Rows are points. To make a cloud, some directions were put in groups of two or more. Within a group, all points are equally far from the middle, so they leave a hole (a ring in 2 directions, a hollow ball in 3). The other directions are filled evenly. Then the cloud was stretched, turned, moved and blurred a little. Count the holes, and give their numbers of directions, smallest first.
In the rows, 128 means zero.

Cloud (13 x 2):
[[ 54  81]
 [156  53]
 [137 137]
 [ 54 117]
 [ 59  64]
 [109 154]
 [ 96  83]
 [146  83]
 [136 121]
 [132 148]
 [ 94 184]
 [ 81 108]
 [122 140]]
Holes: 0

Cloud (19 x 3):
[[ 67 160  90]
 [ 91  77 173]
 [141 195 108]
 [139 103 167]
 [ 76  79 172]
 [158 156 141]
 [113 200  80]
 [ 70  87 143]
 [147 144 169]
 [161 172 118]
 [135  80 107]
 [152 112 150]
 [ 81 200 192]
 [ 88  98  79]
 [ 65  88 154]
 [104  78 123]
 [ 70  95 121]
 [107 201 127]
 [ 92 194  91]]
Holes: 1 (2)

Cloud (51 x 6):
[[133  70 130 146 131 185]
 [141 152 151  85 195 177]
 [129 103 166 179 187  81]
 [185 156 218 133 120 144]
 [116 192  88 114 177 124]
 [165 134 104 163  48 104]
 [145 103  57 165 135  78]
 [118 188 124 125 160  67]
 [ 87 144 167 140 166  59]
 [143  51 205 141 123 136]
 [142 118 226 139 177 105]
 [128 162 164 114 180  68]
 [142 103  68 202 123  93]
 [182 139 123 101 187 106]
 [201 145  97 137 144 153]
 [110  61 202 121 149 144]
 [126 116 123 201 181 104]
 [ 86 125 174 160  81 172]
 [121 115 152 215  80  73]
 [194  86 108 173 118 138]
 [145  99 100 218 123  77]
 [103 111 109 170  67  50]
 [120 104 219 159 149  68]
 [118 167  87  66 111 169]
 [ 89 112 134 143 155 201]
 [114 158 140 132 174 209]
 [150  98 116 215 109 139]
 [ 43 132 157 109 130 120]
 [163 134 202 182 165 124]
 [125 116 122  89  57 152]
 [107 126  84 101  63 141]
 [145 173  79 100 173 146]
 [ 85  83 155 130 173  76]
 [114 194  93 125 174 106]
 [111  80 229 132 135 124]
 [109 190  95 197 151 129]
 [158  83 118 200 128  50]
 [152  94 148 119  91  27]
 [131 110 175 207  85 132]
 [135 110  69 154  89 171]
 [122 192  96 106  86  89]
 [194  84 118 191 113  95]
 [119 133  94  95  60 150]
 [159 131 153  54 178 156]
 [161 154  93 105 170  85]
 [153  99 169 214 142 118]
 [135  53 184  85 107  93]
 [ 83 101 130 139 119 197]
 [ 79 113 109 149 139 197]
 [177 168 124 139 185 147]
 [133  98 109  72 143  72]]
Holes: 2 (2, 4)
